Rows are points. Each copy is the shape, with its points in the same order, stretched, turned, moved and blurred by noise. Is it also mirrored, or only turned?

Shape, 7 rows:
[[-63 -48  30]
 [  4  12 -22]
 [ 22  37 -21]
 [-22 -81  41]
 [ 12  20  11]
 [-49 -49   9]
 [ 13  13  39]]
Copy 1:
[[-42  63   5]
 [ -8 -31  -7]
 [ 25 -50  -9]
 [-49  86 -46]
 [ 30  -3 -13]
 [-49  38  -1]
 [ 44  23 -19]]
Copy 1 is: mirrored
Copy 2 (7 x 3):
[[-56 -47  38]
 [  9  18 -23]
 [ 31  39 -19]
 [-27 -95  30]
 [ 22  11  13]
 [-50 -44  12]
 [ 28  -7  37]]
Copy 2 is: only turned
Copy 3 (7 x 3):
[[-22 -39 -72]
 [ -1  20  -6]
 [ 21  43  11]
 [-35 -71 -22]
 [ 28  16  14]
 [-37 -33 -59]
 [ 42  -3  22]]
Copy 3 is: mirrored

Shape (10 x 6):
[[ 46  38 -69   5  40 -45]
 [ 26 -26  -7  12  42  55]
 [ 50  53 -19  46 -20 -49]
 [-11  66  13 -69  -2 -23]
 [ 32  23  33 -17 -42  51]
 [-42  36 -10 -18   4 -40]
 [-54 -50  20 -11 -11  11]
 [ 21 -26  25 -14 -42  21]
 [-28 -48 -36 -12 -42 -70]
 [-39  34 -70 -32  41  14]]
Copy 1 (10 x 6):
[[-45  78 -74   2 -26  39]
 [-11  37   6 -31  57 -38]
 [-64  26 -36   5 -71  -5]
 [ 40  15  17 -61 -87  37]
 [ 27 -15  21 -51 -40 -78]
 [  0  -6   9 -45 -44  65]
 [ 38 -57  51 -31  38  12]
 [ 41 -33  26  -6  -5 -57]
 [ 38 -54 -16  35   1  49]
 [ -7  28 -45 -82  16  61]]
Copy 1 is: mirrored
Copy 2 (10 x 6):
[[  0  88 -67  37   7  30]
 [  4  -7  20 -37  55  62]
 [ 33  49 -54  27 -17 -32]
 [-67  72  43  -3 -46 -20]
 [ 10  -5  61 -51 -13 -10]
 [-54  28   4  39 -35  -5]
 [-44 -77  38 -41  -6   4]
 [ -6 -47  26 -71 -11  -9]
 [-44 -56 -46  -8 -45  -8]
 [-48  28  13  47 -20  73]]
Copy 2 is: only turned

Shape:
[[ 23 -55  12  -8 -19 -47 -29  63   1]
 [ 31   1 -46 -33   6 -45  -7  86 -41]
 [-65  46   9 -45  16   9 -32 -84   0]
 [-37  15 -23 -42  55  21 -10 -61  53]
 [ 15 -14 -12  22  13  21 -33  60 -36]
 [-28 -12  -8   1  -3 -27 -21  47 -40]
 [ 60  -7  27 -27 -20  40   6 -45 -19]
 [-37  59 -34  11   5 -14  -6 -80  37]
 [ 14  -3  20  10  49 -41 -23  78 -26]
 [-40  71 -36 -13  54  -5 -44 -59  41]
 [ 25   7  34  13   0 -40   8  81 -19]
 [ 33  -8  -9  12  -2 -31 -69  48 -15]
 [ 31  38  42 -64 -40  48 -33 -19  19]
 [ 51   9  28 -45  11  -7 -36 -49 -27]]
Copy 1 (14 x 9):
[[-30  32  33 -46 -13 -47 -15  45  -8]
 [-27  44  -2   9  20 -20 -11  45  34]
 [ 50 -95 -59  53 -26 -18  -4 -48 -22]
 [ 42 -66 -37  40  15  23  -2 -29 -50]
 [-14  38  37  24  -3 -35 -64  14  -4]
 [ -8  16  15  22 -23 -56  -9  26  -4]
 [ 54 -28  24 -23  14  18 -48  -2  40]
 [ 58 -21 -60  21 -35 -16  13 -79 -30]
 [-42  19  38  26  15 -50  -3  -3   6]
 [ 28 -47 -66  47   6 -22 -16 -92 -41]
 [-43  32  39  -2  -6 -17  12   4  33]
 [-23  31  13 -19   2 -68 -51  -5   6]
 [ 13 -57 -14 -29 -15  35 -62 -22  36]
 [ 30 -53 -10 -12  33 -22 -38 -24  40]]
Copy 1 is: mirrored
Copy 2, 14 rows:
[[ 24  -3  32  18 -18 -19 -48  47 -16]
 [ 52 -48   3 -29  30  -3 -52  90 -24]
 [-39  18  -8 -71  62 -33 -21 -45 -22]
 [-22   7  -3 -95  31 -24 -13 -44  38]
 [ 13 -33   7  31  13   4   7  59 -18]
 [  5 -11  -5   0  17 -38 -25  74 -39]
 [ 32   8  17  -2   8  50  21 -59 -35]
 [  0 -23 -43 -56  31 -44 -23 -73   2]
 [ 48 -18  45  17  29 -46 -10  57  -1]
 [-19 -39  -9 -81  61 -48 -31 -55  29]
 [ 66   1  16  39  26 -19 -27  39  -9]
 [ 15 -51  28  17  20 -18 -38  29 -20]
 [ -2  15  22 -15  60  78 -46 -70   2]
 [ 27  -5  52 -26  34   8   0 -54 -45]]
Copy 2 is: only turned

Shape, 16 rows:
[[-18  11 -12  -7   0  -3 -51  54 -36  42   0 -30]
 [-22  -6 -50  11 -19  -5  -3 -27 -11 -43 -18  -4]
 [ -5 -30  32 -19 -14  -3 -19  47 -29  51   5  -7]
 [-49  -3  -1 -51  -9 -22  -7  49 -35  27 -14  -3]
 [-11 -18 -32   0   2  10  35 -11  -9 -49   7   2]
 [-15  31 -22  -6  12  -3  33  18  37 -40  13  21]
 [-14  11   0 -44 -16  35 -32  20 -16  46  -4  23]
 [-33  -1   0 -18  27  17  -2  13 -10  56   5 -27]
 [ -8   3  -4 -15  42 -13 -10  33 -30  37 -29  28]
 [ 24  28 -40   2 -12  24  31  11 -49 -25  13 -19]
 [-25   4  -6   1 -15 -38 -18  10 -18  42  22  19]
 [ 12  21   5 -13   3  -5  -9 -14 -15 -48  -5 -27]
 [ 18  22 -17  16 -34   5  36 -37 -27 -42 -21 -14]
 [ 11 -10 -38  10  -3  11  11 -32 -20 -84  24  15]
 [ 35  -9 -57 -27  -7 -15  21 -21  11 -33   3  -6]
 [-10 -13  -5   4 -12   9 -17  52   1  31 -25   0]]
Copy 1 (16 x 12):
[[ 15  -1 -22 -29  -9 -18  -4  26  32 -33 -12 -75]
 [ 28 -55  15  18 -47  11 -62 -34 -10   8  -3  12]
 [  0  16 -28  10  -4 -25  46  31   7 -14  -8 -74]
 [ 42  -9 -29  -8 -46 -39  36  25  -1 -25 -38 -45]
 [ 31 -33   6  37 -34 -25 -49 -15  -6   3  19  22]
 [ 21 -38   5   5 -18 -25  -9   2  16 -22  38  54]
 [ -3  -6 -18 -26  -2  -3  36  32 -28 -45   4 -45]
 [ -7   7 -47   0  10 -46 -11   4  -4 -54 -15 -45]
 [ 18  11  -4 -24  29 -29  20  42   1 -14 -43 -31]
 [ 15  -1 -44  20 -37  -6 -67  33  14  -1  59   7]
 [-21   9  -1  20 -29   7  16  18  18 -16 -30 -32]
 [ 35   2 -13 -18 -31  -6 -17 -24  19  20  34  12]
 [ 17 -10 -31  21 -35  28 -63  -9  -3  32  34  43]
 [ 27 -25  40  39 -49   3 -58 -18  -7  25  46  32]
 [-18 -47  -1   2 -51 -26 -47 -12  -9  32  22  29]
 [ 12 -42 -13   0  16 -13  12  15  15 -14  -8 -44]]
Copy 1 is: only turned
Copy 2:
[[  9 -20  22 -18 -26 -42  57  18 -14  28  11  73]
 [-18 -74 -40  18 -13   8 -20   8  -2 -31  16   6]
 [ 23   4  27 -35   2   3  33 -12 -10  65   5  58]
 [-37 -17  -1 -43  21 -15  19   4   1  43 -14  95]
 [-28 -53 -35   6  24  11 -22   4   3   7  20 -41]
 [-52  18 -33 -11  16  -5  -4  32  -3 -42  17 -25]
 [ 19 -25 -23 -83  -4 -24 -10  -9 -13   6   6  69]
 [ 14  -3  29 -48 -18 -16 -13  10  14  51   6  29]
 [  2  -4  -6 -26  -7  -6 -19  40 -63  53 -34  44]
 [-22 -56 -56  24   7 -38   4 -13 -20  30  61 -11]
 [ 35  23  -7 -13   6  -3  -7  25   4  11  14  61]
 [-17 -36   6  20 -11 -34  -6 -35 -43 -28  13  -2]
 [-15 -59 -52  43 -22  11 -39 -35 -26 -17  60  -3]
 [ -7 -73 -45  24  35 -11 -24  -2 -24 -32  26 -62]
 [-25 -18 -69  24  -5 -11 -21 -44   4   3 -16 -22]
 [-11 -14  -4 -23 -31  19  38  20 -12  26   8  46]]
Copy 2 is: only turned
Copy 3 (16 x 12):
[[  1  -5  25 -32  40 -14 -12  90 -38  17  36  23]
 [ -5 -39 -13   6  36  22  -3  -6   5 -33  33 -17]
 [ 23   0  41  -8   7 -22  11  64 -21  39 -12  13]
 [ -9   2  34 -23  32 -22  44  64 -52 -23  -2  21]
 [ -1 -33  10 -10  -4  19  24 -25  14 -34  19 -27]
 [-32  -1 -27 -32 -32  32  -7 -36 -10 -40   1 -14]
 [ 18   1  -2  12  10  -8  15  56 -67  25  20  33]
 [  2  19  13 -11  -4   0  16  88 -28   6  38  -3]
 [ -9  22 -15  -5  29 -48  16  35 -11  12  27  24]
 [ 13 -15   1 -46  25  42  17  -5 -22   0  43  10]
 [-21  -2  33  13  16  -9 -13  23 -46  20  13 -11]
 [ 25   5   0 -10  28  14 -17 -15 -10 -43  10   9]
 [ 17  -1 -12   8  35  58   4 -39  -6 -19  22 -11]
 [ 11 -52   8  -8  12  17  -7 -64  11 -36  24 -14]
 [ 10 -22 -31 -33  18   8  -2 -32 -23 -17  29 -40]
 [ -7 -11   0 -11  19   9  -2  54  -2  27  -8   8]]
Copy 3 is: mirrored
Copy 4 (16 x 12):
[[-55  -1   6 -27 -25 -26  24  -9 -13  10 -19 -38]
 [  0  13 -33  21  22 -29 -31  17  24 -17 -23 -20]
 [-32 -41   9 -16 -11 -15  27 -25 -18  21 -21  -2]
 [-15 -44 -23 -21  -1 -31   6  14 -33  15  10 -44]
 [  0   2 -45  14  29 -37 -14  21  17 -12 -25  29]
 [  8  14 -29  -5  45 -15 -17  46   3  13  43  32]
 [ -4 -17 -25 -12 -12  20   4   3 -14  31  18 -33]
 [ -9  12 -18 -28  13 -16  43 -25 -38   8 -22 -25]
 [  1 -11  -3  -3 -17  -4  13  33 -60  40  -2  -1]
 [-14   2 -56  21 -14 -19  11  13   3 -50  -2  24]
 [-14   1  -6  24   3 -30 -11 -14 -11  41  12  -2]
 [-16   0 -27  -7  11 -15 -43   3 -21 -33 -19   7]
 [  5  -4 -37  40  27  -7 -27   3  -4 -47  -8  22]
 [-10  15 -51  23   8 -31 -54  30  24 -11 -32  32]
 [ 40   9 -14   2  -2 -27 -17  13  28 -29  -8  25]
 [-26 -15  14  -9  10  -1  26  17   3  20  -7 -21]]
Copy 4 is: mirrored

Shape:
[[-19  -5  25  -7 -13 -31  42  19  16   6  -9   6]
 [-22  -3 -31  12  -1  -9  -5 -34 -85   3  21   7]
 [-21 -10 -34  -5 -12 -33  -8  20  17   2  11  20]
 [ 15  -8 -19  12  58 -17 -10  22  22   5   5  23]
 [-24   1 -10   7  21 -23 -26  21  19   1  82  10]
 [ -9   4   8   8 -13  95 -29  26  20  -7  62   0]
 [-11  58 -38   0  -3 -27 -25  23  10  -2  -4  12]
 [ 12 -12  -6  16  -9  22 -31 -13  25  14 -16  19]
 [ 31 -16 -13   7 -11 -34 -34   9  12 -16 -19  12]
 [ 41  22  22 -28  20 -24  17  12   3 -54 -12  -8]
 [ 87 -19 -11 -57 -11 -23  -3  16 -29   3 -20 -68]
 [ 18 -22  -9  21 -13 -29 -29   0  10 -27  -3 -26]
 [ 42 -18  -4   6  11 -34  15  23  23 -28  47  19]
 [-20 -28 -44   3  13 -28 -23  20  18 -13 -19  22]
 [-23  -7 -39  26 -13 -11  31   0   7   7 -20   4]
 [-19  15  10  25  21 -21  14  28  15   7   6   5]
 [-19 -12  17  -7  19 -25  80 -61  -9   5  -8 -16]]
Copy 1, 17 rows:
[[ 16  26 -39   3  14 -12  14  49 -18  22 -32   4]
 [-55 -67  12   7  -4  47  17  11  17 -11 -10  -3]
 [ 18 -25 -19 -49   5  20  20  13 -33  10  -1 -15]
 [ 15  -7  46 -10  29  12   7   4 -32   0 -21 -51]
 [ -6 -29  10 -86 -50   7  32   2 -34   5 -39 -56]
 [-29  18  24 -28 -70 -49 -32 -89   6   4 -42 -23]
 [-28  -4   4 -69  28  -1 -17   5 -36  13  20   2]
 [ 20  25  33   6  -1  14 -15 -29 -11 -23  15   6]
 [ 22   0  11 -37  27  15 -14  13   0 -31  57 -21]
 [-27  30  12 -18  50  -7 -33  38  58  16  12 -30]
 [ 36  -8  38  -6  44 -73 -25  50  83 -11  62   1]
 [ -5   0   6 -26  -6  -5  12  13   8 -19  70 -35]
 [ 24 -22   4 -40 -10   9 -14  34   6  10   5 -71]
 [  9 -23   0 -23  36  31  29 -11 -32  -5  14 -34]
 [ -7 -20 -13  31  11   9  25   5 -43  33  13  -3]
 [-12  16  -1 -12   5 -19  15  21 -51  10 -30 -24]
 [-14  11   3  78   5  37  54  59  30  53 -47  10]]
Copy 1 is: mirrored
Copy 2:
[[-21  13  17  30 -10 -22  -2  16  19  36  16 -20]
 [ -5 -34   2 -30  -2 -40  24   6 -50  27 -35  39]
 [  8  -8  -2 -13  -6 -23 -19  11  27  45 -12 -30]
 [  1 -35  -9  15   7  -5 -14 -10  53 -10 -28  -9]
 [ 16 -31  -9 -25  34   5 -41 -47  22  41 -17 -35]
 [ 47  -2 -33 -24  24  54 -27 -34 -36  -4  53  19]
 [ 31  12 -27   6   0 -19  26  14   0  35 -42 -24]
 [ -2   7 -40  -9 -39  14  -2  17  -3 -11   5  24]
 [  0   1 -19 -26 -39  -8  24   8  39 -10  -3   6]
 [-16 -22  -6  16   5  14  71   5  23 -17   5 -35]
 [ 13 -34  52 -10 -29  36  76   1  55  -2   4  21]
 [ -3   6   4 -43 -31  15  10  -5  19 -26  -4   0]
 [  0 -38   4 -13 -12   1  -7 -54  50 -13  15 -36]
 [  2 -12 -12 -16 -16 -23 -17  40  38  18 -25 -25]
 [  9   3  14  11 -32 -27 -16  19 -20  10 -23   1]
 [ -1   8   7  15  17 -16  -8  -9  15   6 -11  -2]
 [-58 -27  44  47 -30 -10   4  14 -34  29 -35  -9]]
Copy 2 is: only turned
